Each row is a point. The window is the flat piece filled in between its corners: a triangle in 3 columns, a solid with four corners in 4, and so on. A path goes straight from each point to the next, and from the last back to the first. After which points does the path pass through the window?
In the rows, zero is written as 128.

Window (4 x 4)
[[122 133 174 144]
 [159 156 139 154]
 [147 119 195  96]
 [ 96  99  52  84]]
Path:
(1): [141 115 185 167]
(2): [120 103 104 128]
(3): [ 88 179 122 121]
(4): [137 156 167  98]
(5): [135 109 164 159]
(6): [146  75  60 101]
(7): [100 134  73  92]
(8): [171 214 151 113]
(9): [140 111 127 164]
(10): [145  89 205 145]
(11): [114 156 148 139]
(12): [126 186 117  95]
(13): [135 111 169 143]
(14): [129 101  70 144]
(15): [108 148 114 106]
(16): [100 155 148 104]
Through the window after points: 4, 8, 10, 12, 16

Window (6 x 6)
[[181 151  85  48  88  85]
 [ 82  71  62 191 130 138]
 [168 152 135 164 144 146]
 [ 76 102 128 166 160 147]
 [117 158 111 147  98 137]
 [185 133 142  93  72 124]]
Path:
(1): [168 142 106 129 149 182]
(2): [145 145  93 104  95 135]
(3): [152 150 114 105 102  75]
(4): [148 148 178 186  96  90]
(5): [ 97 110  76 148 170 197]
(6): [102  84  73 106 116 183]
(7): [125 164 118 147  92  79]
(8): [115  97 115 163 135 110]
(9): [ 92 148  82 157 144 185]
(10): [109 125  98 139 129 157]
(11): [103 135 138 176 107  96]
(12): [139 138 134 154 123 115]
Through the window after points: 2, 10, 12

Window (8 x 8)
[[ 91  40 101  79 151  83 158 162]
 [146 116 101 103  55 101 156  85]
 [133 112 161 149 132 103  47  93]
 [ 87  93  79 158 104  89 201 152]
 [ 99 155 128 149 129 137 171 180]
 [126 122  83 163 167 134  65 116]
 [203 120 147 115 165  87 131 138]
 [198 163 104 180  33 145 136 146]]
Path:
(1): [177 174  84 121 106  68 123 185]
(2): [108 130  92 145 102  97 106 159]
(3): [113  88 117 126 111 129 187 128]
(4): [150  86 145 155 117 149 145 125]
(5): [131 179 111 142 124 103 121 148]
(6): [120 138  90 122 123  51 142 155]
(7): [115  81 124 142 150 138 151 154]
(8): [153  92 152 123 143 135 149 130]
(9): [ 94 124  75 171 107  65 109 129]
(10): [140 123 113 140 121  75 118 141]
(11): [148  92 140 103  91 150 133  60]
(12): [150  90 166 134 168 129 154 116]
Through the window after points: 8, 10, 12

Window (9 x 9)
[[172 105 139 166 137  91 181 109 133]
 [141 105 133 183 118 161 168 135 145]
 [ 95 180  78  72  69 131 139 102 119]
 [158  64 157 197 133 109 192 164  72]
 [149 118  91  61  96 187 117  82 101]
 [101  67 166 138 104 113  94 100 169]
 [ 69  78  82 102 146 107  96 132 216]
 [203  87 127 178  86 118 165 165 111]
 [ 91 128 115 134 145 110  53 106 161]]
Path:
(1): [146 121 152 114 136 150 105 166 137]
(2): [ 99 115 137 128 124 132 115 140 159]
(3): [126  96  42 137 102 132  69  62 113]
(4): [142  93  72 150 123 141 128  98 108]
(5): [126 131 134  97 116 135 131 136 140]
(6): [129  99 171 136 122 111 131 153 160]
(7): [112  98  69 184 115 140 145  92 126]
(8): [ 90 122  91 173  96 104 106  56 109]
(9): [115 100 123  97 130 126 124 131 172]
(10): [160  90 198 113 147 137 114 147 190]
(11): [104  76  72 151 115 114 125 112 139]
(12): [131  94  95 118  91 142 150  68 121]
Through the window after points: 12

Window (11 x 11)
[[129 126  63 113 118  70 147 115  41  88  96]
 [191 141  98 138 204 113 107 147  77 130 125]
 [ 77 120 166 114 121  76  77 123  75 133 132]
 [130 125  94  94  86 111 110 138  85 146 155]
 [125 149 145 153 132  55  73  73 119 115 139]
 [156 140 113  17 126 173 115 137  95 108 153]
 [154  50 141 120 102 129  70  78 120 165 119]
 [191 108 163  80 102 113 154  53 134 191 105]
 [178  70 164  93 135  36 111 160 139 124 100]
 [122 180 144 159 180 117 125 130 213  96  85]
 [126 153  96 174 131 146 153 135  60  59 180]]
Path:
(1): [191 140 152 158 131  93  99 137  84  70  90]
(2): [131 112 109 106 143  89 125 120 121 132 118]
(3): [110 107  98 113 147  75 119 108 113 110 138]
(4): [147 172 160 135 129 110 111 140 107 112 120]
(5): [158 145 163 141 120 103  89 129 111 109 106]
(6): [116 108  94 132 134  82 135 110 104 125 154]
(7): [ 90  81  71 149 191  47 125 117 123 100 145]
(8): [180 186 157 128  93 182 101 143  91 105 116]
(9): [168 185 142 135 108 113  67 158  64 116  95]
(10): [170 121 101 104 183 121 122 129  96 127 139]
(11): [125 119 145  94 149  87 144 122 105 142 155]
(12): [162 117 113  98 110 128  92 131  91 123 106]
(13): [167 147 123 102  78  96  64 139  96 120  56]
(14): [101 108 151 119 142  86 122  86 110 130 175]
(15): [129 111 117 116 143  98 108 100  94 135 140]
(16): [169 116 163  94  68  78 111 131  61 122 119]
Through the window after points: 1, 9

Window (12 x 12)
[[124 180 102 123 112 167 182 225 162 129 152 107]
 [109  73 103 124  84 125  91 196 149 144 136  95]
 [ 73 107 124 125  69 125 152 165 173 117  91  90]
 [ 65 137 140 154 177 147 118  62 130 145 167 134]
 [ 99 133  86 136 162 219 118 106 118  91 124 161]
 [ 84 149 137 168 155 169  98 126  73  83 127 119]
 [132 181 163  51 154 149 157 210 182 116 112 152]
 [132 142 101 153 145 140 114  44  79  91 144 143]
 [119 189 165  97  85 182 155 206 157 145 128 187]
 [132 155 119 180 144 200  75  67 128 100 132  94]
 [114 136 107 170 172 162 112  79  89 156  87 124]
 [ 78 133  78 149  90  89  87 191 184 124  99 127]]
Path:
(1): [114 100 127 184 165 160 135 141 178  80 147 123]
(2): [153 114 139 172 205 125 133 151 167 124 111 130]
(3): [ 82 188 104 107  65 195  97 131 130 109 139 112]
(4): [ 88 158 116 129 146 172 110  93 119 159 140 126]
(5): [ 84 123 145 166 162 128 129 110 149 104 147 138]
(6): [105 120  93 217 136 177 158 120 156 109  91 156]
(7): [110 150 118 120 146 142  74 104 109 123 136  92]
(8): [ 65 151 118  78 106 157  88  81 113 136 146  79]
(9): [122 109 109 183 137 140 123 162 139 103 109 127]
(10): [160 138 117 184 127 147 113 165 152 107 101 106]
(11): [ 64 153 109  94 100 167 123 154 136 123 130 146]
(12): [ 94 166  69  91  93 162 137 103 145 128 115 118]
(13): [104 104 160 160 123 127 131 162 139 104 117 120]
(14): [119 103 118 176 124 171 105 122 127 114 110 112]
(15): [ 83 184 101 128 133 137 109 105 129 145 139 126]
(16): [ 95 197 119 126 120 182  67  44  78 158 122 107]
Through the window after points: 2, 4, 12, 16

Window (14 x 14)
[[164  80  75 152 141 123 120 105 114 145 131  88 111  86]
 [184 165 193  94 104 160 154 109 140 158 143 121 100 186]
 [148 107 160  77 158 118  83 143 143 157 156 134 111 121]
 [ 69  90 150  98 126 151  83  74  72 117 148 113 167 126]
 [166  97 156 144 149 160  83 120  98  99 111 131 145  99]
 [175 170 135  97 194 142 123 119 105 191 140 143 146 116]
 [138  71  30 107 116 160 114 156 113  72  78  76 154  74]
 [150  46  39 135 131 100 128 118 128  83  59 116 172 119]
 [154 163 176 123 149 134 187 144 138 130 202 148 112 160]
 [168 117  64 118 108  93  97 105 133  60 113  86 159  89]
 [ 89 136 111 142 132  99 143 127 107  64  77  78  97 153]
 [ 58 186 147 167  99 153 154 102 197  85 112 122  98 182]
 [160 133 121 130 108 120  76 164  91 165 166 137 145 145]
 [135 107  26 125 121 123 130 106 114  57  88 144  85 117]]
Path:
(1): [123 110 132 110 132 102 152 132 104 128 108 121 119  78]
(2): [186 110  76 118 141 169  79 112 143 118 138 124 161 165]
(3): [151 145  93 132 160 189  88 121 115  80 157  70 138 153]
(4): [123 106 136 122  94  65 175 118 111 155  79 167 114 108]
(5): [111 135 160  88  81 139 125 100  89 122  73 151 156  76]
(6): [152  70  52 144 175 133  94 136 130 107 177  67 121 151]
(7): [146 117 100 115 139 128 132 114 128  99 143  95 126 143]
(8): [121 126 126 142  89 116 125 141 133 174  74 165 117 111]
Through the window after points: 5
